Every row gives one point. Each copy is the shape, with its points in the same order, stretched, turned, moved and blurred by noise. Is it also mirrored, or only turned?

Shape, 7 rows:
[[ -3.8   3.5  -5.1]
 [-14.1  24.0  20.4]
 [  1.9 -30.6  14.6]
 [  5.2  25.7 -14.9]
 [ 31.6 -17.6  -2.8]
 [ -3.1   3.2 -19.8]
 [  0.3 -20.2  18.5]]
Copy 1 (7 x 3):
[[-10.6  -2.3   1.4]
 [-14.8  22.9 -16.9]
 [  9.8   9.5  28.3]
 [-16.3 -13.6 -18.7]
 [ 19.6 -18.9  10.7]
 [-18.1 -13.9   0.9]
 [  8.8  14.3  18.4]]
Copy 1 is: only turned
Copy 2 (7 x 3):
[[-10.5  -0.9   3.1]
 [  5.4 -18.2  26.7]
 [ 22.7   0.9 -20.1]
 [-17.1  12.3  21.3]
 [ 14.3  34.5  -7.8]
 [-20.9   4.5   1.1]
 [ 19.7  -2.3  -9.5]]
Copy 2 is: only turned

Shape (9 x 6):
[[  7.1  -4.8   3.7 -11.9 -17.0   6.7]
 [  4.0   1.0  25.1   5.7  12.0  12.7]
 [-15.5  12.6  -6.6  13.3  17.8  14.4]
 [-18.2  -6.7  13.8  -4.9   4.7  12.4]
 [ -2.5  -4.0 -25.2 -24.7  15.5 -21.8]
 [ -0.7   0.0   3.7   9.9   5.6 -19.7]
 [  4.6 -12.3 -27.4 -25.5  12.8  13.5]
 [-13.7  33.5  35.2 -25.5   4.2  32.3]
 [  2.9  -3.2   2.4   1.4   3.7 -19.7]]
Copy 1:
[[ 21.2 -14.4  -7.4 -12.4  -9.1  -2.5]
 [  4.0   9.2  13.0  -5.1   4.1  12.2]
 [-27.4  -6.6  14.4 -14.8  15.3  -2.6]
 [ -5.4  -2.4  14.3 -11.0 -16.6   4.6]
 [ -5.3   6.9 -26.1 -11.2  -7.7 -33.3]
 [ -7.4  -5.9 -11.5  14.0  13.4  -8.1]
 [  3.9   4.6 -19.9 -41.5 -13.5 -11.6]
 [ 22.2  11.5  57.5 -23.4 -16.4 -16.7]
 [ -2.3  -3.6 -14.7  10.9   7.3  -9.4]]
Copy 1 is: mirrored
Copy 2, 9 rows:
[[  8.5  21.0  18.7   6.8   7.5  -4.9]
 [ 21.2  -5.5  -3.8   3.9 -17.8 -27.2]
 [ -2.0 -27.7  -8.0   0.5 -12.3   2.8]
 [  0.4 -11.0  14.7  -4.7  -1.7 -25.0]
 [  3.2   8.5  -2.8 -35.7  36.1  19.7]
 [  2.5  -2.9 -18.9  -2.0  17.7  -9.1]
 [ 21.2  -3.6  19.4 -24.0  19.0  23.0]
 [ -0.3  22.5  23.8  -7.3 -46.6 -32.6]
 [  3.9   3.6 -14.1  -4.4  20.0  -7.4]]
Copy 2 is: mirrored
Copy 3 (9 x 6):
[[ 11.0  10.3  -1.3  14.9   2.0  -7.3]
 [  8.3  18.2   4.3 -20.0  -8.9  -2.2]
 [-17.5  -6.5   0.1 -23.0   0.6   8.2]
 [  6.2  -5.7   7.1 -12.3  -3.5  -7.4]
 [  2.3 -16.9 -27.0  -1.0  41.1  -5.3]
 [ -2.9   0.6 -23.6 -13.5  -2.8 -15.4]
 [ 13.3 -11.7 -10.2   2.7  38.0  19.1]
 [-11.7  28.5  44.8  -5.4   6.2 -14.3]
 [  3.2   1.4 -22.9  -7.9   3.2 -15.2]]
Copy 3 is: mirrored

Shape (13 x 8):
[[-21.0  -7.0 -15.1   9.6  10.8   8.1  18.0   1.0]
 [-15.2  21.7  13.5   5.4  24.6 -21.6  12.8 -27.2]
 [ -4.0  17.1 -11.4 -14.4   3.7  -6.9   0.6   8.8]
 [-30.7  -0.2 -17.5 -21.4  -9.5  -4.6  -6.4  19.5]
 [ -3.8  19.3 -16.2   3.1  -6.3  16.7  -8.6   1.6]
 [ 33.9  -3.7   2.1 -23.1 -11.4   8.6  -6.0 -14.0]
 [ 19.5   6.7  -1.5 -12.1  23.2 -20.7   1.1  -7.5]
 [-10.1   6.0  -0.8 -20.6  26.1  18.0  -2.9   1.3]
 [ 15.9  -1.3  21.5  -2.3  14.4 -19.9  12.8 -22.3]
 [ -0.1   3.3   3.9 -14.0   3.1   8.6   5.0  22.2]
 [ 29.4 -31.8   3.9   8.8 -25.9  -0.7  -3.1 -15.4]
 [ 36.8 -15.9  12.9  -6.1   5.3  -3.1 -24.1  -5.1]
 [  1.4   8.3   5.7  -7.8  -1.0  21.1  -1.6   6.6]]
Copy 1, 13 rows:
[[-39.1   6.2   6.8  -7.2   5.3 -10.1  -2.1  -0.4]
 [-35.9 -24.0 -20.5 -16.5  -5.2  19.8   8.5  -3.7]
 [-13.8   9.1 -19.3  10.0   0.0   5.7 -13.4  11.7]
 [  5.4  21.1   0.8  11.9  24.1  -0.9 -20.7  27.5]
 [-16.7  13.8   0.4   2.8 -19.2   6.6 -18.5  12.3]
 [ 23.4  15.3 -12.8  -6.5  -5.3  -5.0   7.1 -24.2]
 [-13.0 -13.8 -30.5  -4.4  -2.6  -6.3   2.8 -14.9]
 [-17.7   4.7 -15.8 -19.7   5.9  -3.4 -27.8 -18.0]
 [ -7.5 -16.0 -14.0 -15.5  -1.5   3.5  15.5 -28.8]
 [ -9.0  20.0   1.5  15.5   7.5   5.3 -24.5 -15.0]
 [ 30.6   6.0  21.0   1.8  -0.4 -16.0  20.5 -19.3]
 [ 23.9  -8.2  -6.3   2.3  -4.4 -14.2 -14.3 -31.7]
 [ -6.9  17.7   2.6   1.8  -4.1   7.9 -23.0 -16.0]]
Copy 1 is: mirrored
Copy 2, 13 rows:
[[-11.3  26.7   6.7 -23.7  24.7  -3.8   3.2  -9.4]
 [  9.7  52.7 -38.2   1.6 -12.0 -32.2 -15.9   3.4]
 [ -8.7  17.1 -23.0 -15.5  -5.0  15.1 -20.3  -1.2]
 [ -7.7  -6.9  -9.1 -33.9  14.6  12.6 -31.3 -20.8]
 [ -5.7  26.8   8.9   3.2   6.7  16.1 -18.8  -8.3]
 [ 27.6  -1.2  -0.4 -12.1 -34.5  19.0  20.6  -0.9]
 [  1.3  16.1 -22.4 -19.0 -35.0   2.0  -3.8  18.6]
 [ 10.8   0.1 -13.5 -21.1  18.8   0.9 -13.0  22.4]
 [ 18.0  20.1 -27.6  -0.2 -35.7 -18.1  18.5   7.7]
 [-10.0  -7.6 -16.4  -8.3   7.3  19.2   2.3   2.7]
 [ 19.7  -6.4  34.1  -6.2 -39.8   2.5  41.4 -23.5]
 [ 19.7 -24.1  17.2   1.6 -47.4   1.6  12.1  17.7]
 [  4.1   2.4  -4.0   4.5  10.9  13.7   1.8   1.9]]
Copy 2 is: mirrored
Copy 3:
[[-10.3 -31.2 -15.6 -21.1   3.1  -2.6 -15.1  16.6]
 [ 18.6   0.9   7.2 -12.2  -8.5 -23.3  20.1  36.7]
 [  4.3   7.6 -11.8  -5.5 -10.9  -9.1  -0.9  -6.3]
 [-26.1  -5.2 -21.1   4.5 -12.6  -3.5  -9.4  -4.5]
 [ -1.7   2.7  -9.4 -19.8  -5.1  17.0  -2.3  -5.9]
 [ 21.4   7.2  -7.5   9.3  23.7  17.1  21.5 -25.6]
 [ 22.6   9.6  13.3  -5.8   7.5 -20.3  14.3  -7.9]
 [  0.4  17.8  -9.2 -12.1  19.5  -7.5 -14.4  12.1]
 [ 28.0  -2.7   7.4   9.9   8.6 -11.1  22.0  11.2]
 [  4.9   6.2 -16.8   9.4  -2.7   3.0 -21.2  -4.2]
 [  2.4 -32.5   4.5  15.8  20.9  31.4  21.0 -22.6]
 [ 10.9  12.5  25.5  16.2  26.1  15.5  12.6 -26.8]
 [  5.5   9.7 -15.0   0.8   5.2  16.4 -11.2   1.4]]
Copy 3 is: mirrored
